Each row is a point. The points of each table are mixes of a few directions, plus a little noise. How many directions does each table use, and how many do they share? Where both have some left over, give the other angles between the two spaces (their principal angles), to ten degrees, smallest first.

First (6 x 2):
[[.11, -.12],
[-.11, .14],
[-.14, .17],
[-.28, .32],
[.51, -.59],
[-.08, .09]]
Second:
[[.38, .33],
[-.28, -.24],
[.19, .17],
[-.30, -.27]]
Directions: first 1, second 1, shared 0; angles 90

First:
[[.49, -.60, .41, -.07],
[-.06, .21, -.02, .00],
[.04, .17, .08, -.03],
[-.32, -.30, -.42, .12],
[-.15, .51, -.05, -.01]]
Second, 8 rows:
[[-.20, -.56, -.34, .11],
[.22, .60, .37, -.12],
[.21, .57, .35, -.11],
[-.08, -.23, -.14, .04],
[-.11, -.31, -.19, .06],
[-.01, -.04, -.02, .01],
[-.17, -.48, -.29, .09],
[.17, .45, .28, -.09]]
Directions: first 2, second 1, shared 1

First, 7 rows:
[[-.33, -.31, .02, -.24, .19, .08, -.33, -.18, -.94],
[.20, .20, .12, .13, -.11, -.15, .20, .08, .60],
[-.09, -.09, .09, -.08, .06, -.05, -.09, -.08, -.26],
[.19, .17, -.27, .19, -.12, .18, .19, .18, .52],
[.20, .19, -.02, .15, -.12, -.03, .20, .12, .58],
[-.18, -.17, .17, -.17, .12, -.10, -.18, -.15, -.51],
[.01, .00, -.11, .03, -.01, .08, .01, .04, .01]]
Second:
[[-.04, -.58, -.02, .00, .12, -.18, -.15, .24, -.03],
[.41, -.24, -.02, .68, -.08, -.17, -.11, .17, .10],
[.01, .41, -.11, -.34, -.31, .01, .22, -.12, -.04],
[-.30, -.11, .01, -.40, .18, .23, -.38, -.59, .05],
[-.08, -.21, -.06, -.39, .01, -.10, -.07, .25, .04],
[.19, .07, -.03, .36, -.16, -.04, .06, -.17, -.02],
[-.34, .19, .25, .20, .32, .17, .39, .03, -.28],
[-.06, .12, -.03, -.43, -.01, -.02, .04, .31, .08],
[-.12, .03, .24, .39, .43, .18, .00, .15, .00],
[.33, .33, -.22, -.07, -.50, -.07, .00, -.29, .11]]
Directions: first 2, second 5, shared 0; angles 40, 90

First:
[[.23, .37, -.29, -.34, -.17, -.02, .01, -.06, -.08, -.16, -.26, -.11],
[-.24, -.05, -.13, .11, -.15, -.25, .25, .34, .06, .02, .20, -.18],
[-.55, -.61, .12, .52, -.05, -.28, .44, .52, .17, .24, .57, -.07],
[-.17, .11, .09, -.02, -.19, -.14, -.30, -.15, -.06, .03, -.10, -.20],
[.14, .32, -.01, -.06, .15, .07, -.17, -.03, -.01, -.15, -.10, .03],
[-.24, -.10, -.13, .06, -.24, -.25, .24, .26, .05, .05, .16, -.20],
[.34, -.13, .17, -.02, .36, .40, -.11, -.31, -.03, .00, -.12, .38],
[.02, .20, .12, .08, .19, .06, -.23, -.02, .00, -.08, .00, .06],
[.47, -.12, .05, -.30, .09, .41, -.14, -.55, -.12, .03, -.37, .30]]
Second, 11 rows:
[[-.06, -.03, .09, -.06, .10, .12, -.17, -.32, .15, -.09, .05, .40],
[.13, -.02, .09, -.07, .04, .23, -.05, -.16, .03, -.10, -.01, .21],
[-.17, .20, .05, -.03, .16, -.07, -.24, .03, .29, -.07, .32, .33],
[.76, .32, -.09, -.30, -.03, .30, .24, .94, -.05, .12, .25, -.32],
[.48, -.18, .09, -.22, -.02, .53, .08, -.30, -.11, -.07, -.21, .23],
[.03, -.10, -.17, -.18, .04, -.18, .01, .01, .09, .28, .06, .10],
[-.23, -.07, -.06, .13, -.05, -.23, .03, -.04, -.06, .06, -.08, -.17],
[-.12, .21, .19, .19, .02, .11, -.11, .07, .03, -.31, .09, -.01],
[-.55, -.49, -.27, .29, -.24, -.67, .25, -.35, -.35, .37, -.51, -.56],
[-.10, .15, .17, .18, .00, .11, -.07, .03, -.01, -.28, .03, -.04],
[-.17, .00, -.08, .08, -.03, -.23, .03, .09, -.02, .09, .01, -.16]]
Directions: first 4, second 4, shared 1; angles 40, 50, 80

First, 8 rows:
[[.41, .17, -.10, -.41, -.02, -.33, .16, -.17, -.36, -.03, -.22, -.06, .12, .11, -.16, .52, -.29, -.16],
[-.14, .22, -.07, .38, .02, .03, -.03, .01, .33, .23, -.14, -.42, .18, -.26, .46, -.45, .34, .21],
[.27, -.19, -.28, .33, -.10, .00, -.15, -.05, .10, .39, .01, -.42, .19, .03, .17, -.16, .17, -.24],
[.21, -.58, -.16, .85, .15, -.24, -.37, -.21, -.03, .28, .21, -.17, .01, .18, -.28, .12, .23, -.29],
[-.04, -.03, .12, -.05, -.20, -.09, .00, .14, .20, -.06, -.42, .06, .20, .01, -.10, .05, -.18, .11],
[-.50, .52, .53, .01, -.15, .42, .74, .02, .48, -.09, -.24, .25, .12, .17, .06, -.25, .15, .42],
[-.04, .11, .07, -.76, .24, -.12, -.09, .06, -.55, -.57, .24, .50, -.40, -.14, -.21, .41, -.36, .08],
[-.16, -.23, -.11, -.34, .05, .35, -.27, .21, -.17, -.17, .58, .26, -.41, -.11, .05, -.22, -.03, -.12]]
Second, 8 rows:
[[-.47, .21, -.40, .18, -.46, .10, -.11, .17, .15, .27, .09, -.06, .33, -.12, -.33, .14, -.17, .04],
[-.55, .26, -.49, .27, -.20, -.15, -.38, .13, -.01, .17, .17, -.20, .22, -.34, -.21, .14, -.04, .13],
[-.17, .21, -.27, .14, -.23, .18, .02, .05, .02, .16, .18, .04, .21, -.20, -.27, .18, -.20, .09],
[-.37, -.03, -.13, .03, -.36, -.05, -.11, .16, .21, .17, -.16, -.11, .17, .18, -.10, -.07, .02, -.09],
[.16, -.06, .13, -.06, .17, -.03, .03, -.06, -.06, -.10, -.02, .02, -.11, .02, .11, -.04, .06, .00],
[.36, -.69, .80, -.47, .22, -.31, .12, -.03, .21, -.27, -.71, -.06, -.41, .89, .61, -.58, .49, -.40],
[.84, .21, .17, -.01, .54, .43, .48, -.33, -.40, -.24, .49, .39, -.18, -.46, -.05, .32, -.31, .25],
[.21, -.12, .19, -.08, .32, -.15, -.04, -.09, -.11, -.18, -.05, -.02, -.22, .02, .23, -.10, .16, -.01]]
Directions: first 6, second 3, shared 1; angles 50, 90

First (8 x 24):
[[-.04, .06, .03, -.17, .00, .02, .03, -.09, -.04, .11, .02, .01, .17, -.03, -.01, -.02, .13, .21, .06, -.08, -.13, -.19, -.09, -.12],
[-.13, .08, .26, -.03, -.18, .25, .14, -.13, -.04, .09, .12, .04, .36, -.12, -.06, -.13, .06, .04, .22, .17, -.34, .08, -.32, .07],
[.08, -.03, -.21, -.11, .16, -.20, -.10, .04, .00, .01, -.10, -.03, -.18, .08, .04, .10, .06, .13, -.15, -.21, .19, -.22, .20, -.16],
[.21, -.11, -.43, .00, .30, -.41, -.23, .18, .06, -.10, -.20, -.07, -.55, .19, .09, .21, -.05, .00, -.35, -.31, .52, -.20, .49, -.16],
[.03, -.05, -.01, .15, -.01, .00, -.02, .08, .03, -.09, -.01, .00, -.13, .02, .01, .01, -.12, -.18, -.04, .08, .10, .17, .06, .11],
[.05, -.07, -.01, .23, -.01, .00, -.03, .11, .05, -.14, -.01, .00, -.20, .03, .01, .02, -.18, -.28, -.06, .12, .15, .26, .09, .17],
[.02, .00, -.07, -.07, .05, -.07, -.03, .00, -.01, .03, -.03, -.01, -.03, .02, .01, .03, .05, .09, -.04, -.09, .04, -.11, .06, -.08],
[-.21, .12, .44, .00, -.30, .42, .23, -.18, -.06, .11, .20, .07, .56, -.19, -.10, -.21, .05, .00, .36, .32, -.53, .21, -.50, .16]]
Second (11 x 24):
[[.02, .03, -.14, -.02, .02, -.12, -.02, .00, .02, .06, -.15, -.03, -.10, .02, .07, -.18, .18, .26, -.12, -.34, .19, -.24, .10, -.18],
[.02, .02, .03, .05, -.10, .03, .05, -.04, .01, .08, -.05, .05, .15, -.03, .02, -.27, -.02, .06, -.01, -.08, -.05, .07, -.04, .01],
[-.02, -.01, .13, -.15, .01, .12, -.08, -.05, -.06, .00, .24, .02, .01, -.13, .05, .20, .11, -.03, -.03, .15, .00, -.02, .03, -.13],
[-.02, .01, .07, .22, -.18, .10, .01, .06, .10, -.02, -.02, .00, -.15, -.09, .11, -.33, .03, -.18, -.11, -.12, .27, .25, .08, -.01],
[.80, -.44, -.18, -.01, .55, -.29, -.36, -.04, -.44, -.29, .22, .38, .42, .14, -.06, .79, -.55, .53, -.23, .94, -.61, -.24, .23, .36],
[-.13, .02, -.07, .11, .04, -.05, .09, .09, .06, -.10, -.14, -.11, -.16, .14, -.13, .13, -.08, -.16, .17, .01, -.03, .00, -.12, .18],
[-.06, .06, -.14, -.16, .03, -.14, -.02, .03, .11, .11, -.08, -.06, -.15, .05, .03, -.06, -.02, -.19, -.08, -.28, .21, .05, .17, -.15],
[-.11, .07, .03, -.08, -.06, .02, .11, -.04, .04, .09, -.03, -.02, .14, .03, -.07, -.07, -.08, -.13, .14, -.02, -.15, .10, -.13, .05],
[-.18, .07, .06, -.07, -.05, .07, .04, .02, .07, .01, .06, -.08, -.13, -.02, -.03, .10, .04, -.26, .10, -.01, .07, .09, -.04, -.03],
[-.25, .08, .17, .25, -.18, .24, .13, .04, .03, -.11, -.02, -.13, -.16, -.07, -.03, -.11, .27, .04, .16, -.03, .08, -.06, -.25, .05],
[-.08, .09, .02, -.15, -.09, .02, .05, -.07, .04, .16, -.02, .00, .12, -.05, .03, -.21, .11, .06, .01, -.21, .00, -.03, -.03, -.15]]
Directions: first 2, second 6, shared 2

First, 11 rows:
[[.20, .35, .13, .44, -.39, -.12, .18, -.07, -.67, -.34, -.69, .08, -.35, -.58, .27, -.19, .51, .30, -.19, .11, -.22, -.13, -.31, -.14, .21, .20, -.02, .00, -.23, .28, .28, -.09],
[-.09, .44, .04, -.15, .28, -.09, .44, .23, -.06, -.01, .17, -.37, .47, .01, -.42, .46, -.04, .00, -.01, .18, .24, .21, .19, -.07, .32, .22, .75, .40, .20, -.28, .07, .51],
[.05, -.20, -.03, .32, -.16, -.12, .27, -.32, -.22, -.27, -.55, .16, -.12, -.20, .06, -.07, .16, .18, .08, -.09, -.16, -.24, .13, .16, -.01, -.11, -.13, .01, -.46, .22, .27, -.49],
[.02, .15, .07, -.42, -.02, .29, -.86, .48, .31, .48, .81, -.02, -.25, .23, .29, -.28, -.14, -.28, -.20, .09, .09, .28, -.50, -.33, -.17, .13, -.33, -.34, .74, -.18, -.53, .59],
[.14, .31, .12, .15, -.27, .02, -.17, .15, -.37, -.08, -.19, .03, -.32, -.33, .28, -.22, .32, .12, -.21, .12, -.12, .02, -.39, -.22, .10, .19, -.09, -.10, .11, .12, .01, .17],
[-.04, -.28, -.05, -.16, .04, .11, -.31, -.01, .30, .18, .28, .10, -.07, .24, .08, -.13, -.19, -.14, .05, -.09, .00, .00, .00, .05, -.21, -.14, -.30, -.17, .08, -.02, -.19, -.10],
[.08, .55, .12, .21, -.08, -.16, .45, .10, -.52, -.26, -.39, -.20, .11, -.41, -.11, .22, .34, .21, -.15, .19, .01, .06, -.07, -.15, .37, .29, .54, .29, -.04, .00, .26, .29],
[-.15, -.44, -.15, -.17, .29, .00, .12, -.19, .46, .10, .22, .01, .30, .39, -.27, .18, -.38, -.14, .25, -.17, .11, -.04, .44, .27, -.17, -.27, .00, .06, -.15, -.11, -.02, -.28],
[-.02, -.59, -.11, .02, -.04, .07, -.25, -.28, .30, .06, -.01, .28, -.18, .22, .16, -.24, -.19, -.07, .16, -.23, -.12, -.19, .12, .22, -.33, -.31, -.57, -.25, -.25, .15, -.06, -.56],
[.01, .29, .05, .10, .03, -.12, .39, .01, -.25, -.17, -.22, -.15, .18, -.17, -.17, .23, .14, .13, -.03, .11, .05, .03, .08, -.04, .23, .15, .41, .24, -.07, -.04, .19, .14],
[-.17, -.57, -.16, -.35, .30, .12, -.26, -.10, .71, .29, .55, .07, .19, .59, -.15, .03, -.53, -.28, .23, -.20, .12, .02, .32, .23, -.34, -.33, -.27, -.12, .05, -.15, -.25, -.22]]
Second (9 x 32):
[[-.15, -.15, .19, -.64, .13, .11, -.39, .43, .06, .16, .54, -.23, .06, -.06, .20, .16, .05, .09, .01, .03, -.29, .15, -.11, -.10, -.23, .15, -.12, -.04, .54, -.45, -.23, .62],
[.09, .66, -.16, .74, -.13, -.29, .59, -.34, .19, -.31, -.30, .06, -.16, .00, -.19, .38, .11, .15, .12, .06, .22, -.03, .35, -.19, .50, .01, .06, .18, -.32, .34, .29, -.29],
[.07, .01, -.18, .26, -.10, .06, -.28, -.19, .57, .20, .27, .28, -.30, .41, .06, -.18, -.27, -.25, .07, -.11, .22, .01, .02, -.09, -.04, -.20, -.48, -.27, -.01, .26, -.20, -.36],
[-.12, .37, .10, .04, .00, -.33, .53, .05, .07, -.39, -.02, -.28, -.01, -.30, -.01, .84, .35, .52, .30, .12, -.33, .02, .47, -.23, .28, .18, .01, .33, .03, -.25, .31, .31],
[-.01, -.94, .10, -.24, -.05, .14, -.15, -.12, -.52, -.07, -.51, .15, .07, -.25, .23, -.51, .07, .07, -.07, -.20, -.39, -.30, -.14, .49, -.50, -.17, -.14, -.13, -.36, .00, .11, -.42],
[.09, .27, .06, .15, -.06, -.04, .27, .02, -.46, -.10, -.39, -.07, .14, -.24, -.13, -.11, .17, .04, -.19, .10, .11, .02, -.17, .03, .20, .16, .47, .15, -.10, .09, .14, .08],
[.19, .34, .07, .15, -.10, .11, -.05, .16, -.48, .08, -.22, -.01, .02, -.16, -.05, -.39, .08, -.18, -.36, .14, .24, .09, -.48, -.07, .18, .19, .44, .00, .10, .14, -.04, .23],
[-.06, .24, -.14, -.07, .25, .04, .01, .04, .61, .23, .56, -.08, .17, .46, -.29, .26, -.33, -.26, .10, .04, .36, .18, .20, -.10, .12, -.05, .12, .06, .24, -.09, -.20, .16],
[-.05, -.81, .01, -.35, .02, .20, -.45, -.02, .01, .18, .03, .19, -.02, .14, .18, -.46, -.19, -.15, .02, -.23, -.18, -.16, -.12, .31, -.50, -.24, -.38, -.26, -.08, -.03, -.19, -.29]]
Directions: first 3, second 5, shared 3

First, 9 rows:
[[.03, -.11, .16, -.10, -.19, -.03, .08, .07, -.08, .03, -.08, -.13, -.02, -.07, -.02, .04, .09, -.05, -.46, .05, .09, .06, .04, -.14, -.13, .19, -.09, .21, .02, -.12, .35, -.27],
[.01, -.03, .03, -.02, -.04, -.01, .01, .02, -.02, .00, -.02, -.02, -.01, -.01, .00, .01, .02, -.01, -.09, .01, .02, .01, .01, -.03, -.03, .03, -.02, .04, .00, -.02, .07, -.06],
[.00, .00, .00, .00, .00, .00, .00, .00, .00, -.01, .00, .00, .00, .00, .00, .00, .00, .00, .00, .00, .00, .00, .00, .00, .00, .00, .01, .00, .00, .00, -.01, .01],
[-.02, .08, -.11, .08, .14, .02, -.06, -.05, .06, -.02, .06, .09, .01, .05, .02, -.02, -.07, .04, .33, -.04, -.07, -.04, -.03, .10, .09, -.13, .06, -.15, -.02, .09, -.26, .20],
[.01, -.03, .05, -.03, -.06, -.01, .03, .02, -.02, .01, -.03, -.04, -.01, -.02, -.01, .01, .03, -.01, -.15, .02, .03, .02, .01, -.04, -.04, .06, -.03, .07, .01, -.04, .12, -.09],
[.04, -.10, .15, -.10, -.18, -.02, .07, .06, -.08, .02, -.08, -.12, -.02, -.07, -.02, .03, .08, -.04, -.43, .04, .08, .06, .04, -.13, -.12, .18, -.09, .20, .02, -.12, .34, -.26],
[.00, .02, -.01, .01, .02, .01, -.01, -.01, .01, -.01, .01, .01, .00, .01, .00, .00, -.01, .00, .04, .00, -.01, -.01, -.01, .02, .01, -.02, .01, -.02, .00, .01, -.03, .02],
[.02, -.05, .07, -.04, -.09, -.01, .03, .03, -.04, .01, -.03, -.06, -.01, -.03, -.01, .02, .04, -.02, -.19, .02, .04, .02, .01, -.06, -.05, .08, -.04, .09, .01, -.05, .15, -.12],
[-.07, .23, -.33, .21, .40, .05, -.16, -.13, .16, -.05, .18, .26, .03, .15, .05, -.07, -.18, .09, .94, -.10, -.19, -.12, -.09, .29, .26, -.38, .19, -.43, -.05, .26, -.73, .56]]
Second:
[[.03, -.01, .05, .01, .00, .12, -.11, -.05, -.18, .14, -.05, -.29, -.14, .16, -.06, -.02, -.09, .11, .13, -.10, .06, .11, -.23, .01, -.07, -.04, -.01, .25, .32, -.23, -.11, .11],
[.02, .19, .05, .11, .12, .00, .18, .04, -.02, .07, -.03, .02, .03, -.20, .00, .05, -.05, -.09, -.01, .20, -.09, .10, .02, -.11, .05, .03, .06, -.04, -.11, .23, .11, .02],
[-.01, .04, .13, -.01, .22, .01, -.08, -.22, -.10, -.12, .20, -.14, .00, .01, -.12, -.17, .13, .02, -.07, -.11, -.05, .12, .19, .04, -.03, -.03, .02, .17, .15, -.07, -.05, .08],
[.07, -.29, -.16, .04, -.37, .03, .03, .29, .25, .02, -.24, .18, -.12, .17, .17, .13, -.21, -.09, .05, -.06, .17, -.15, -.31, .04, .05, -.12, -.09, -.21, -.13, -.02, -.02, -.22],
[.09, -.33, -.22, .07, -.39, .00, .04, .31, .33, -.02, -.25, .17, -.14, .21, .15, .13, -.25, -.19, .01, -.10, .17, -.12, -.29, .09, .03, -.20, -.07, -.26, -.12, .00, -.02, -.32],
[-.02, .21, -.13, -.08, .11, -.17, .00, .03, .03, .10, -.12, .09, .18, -.18, -.10, .00, .03, .03, .04, .14, -.03, -.10, .23, -.12, .08, .21, -.04, .05, -.22, .11, .09, .07],
[-.08, .06, .10, -.08, -.03, .03, .05, -.03, -.12, -.01, .08, .11, .08, -.10, .09, .08, .11, .12, -.02, .11, -.08, -.09, .01, .00, .01, .11, .05, -.09, -.08, .02, .06, .14],
[-.08, .18, -.04, -.07, .12, -.10, -.01, -.12, -.02, -.02, .21, -.04, .15, -.10, -.09, -.04, .15, .01, -.12, .09, -.21, .01, .24, .10, -.14, .02, .13, -.05, .03, .05, .07, .03],
[-.01, -.05, .24, .02, .20, .09, -.08, -.24, -.18, -.16, .18, -.10, -.06, .03, -.05, -.16, .15, .10, -.02, -.18, .04, .11, .14, -.02, .06, .00, -.04, .20, .15, -.10, -.09, .13]]
Directions: first 1, second 6, shared 0; angles 90
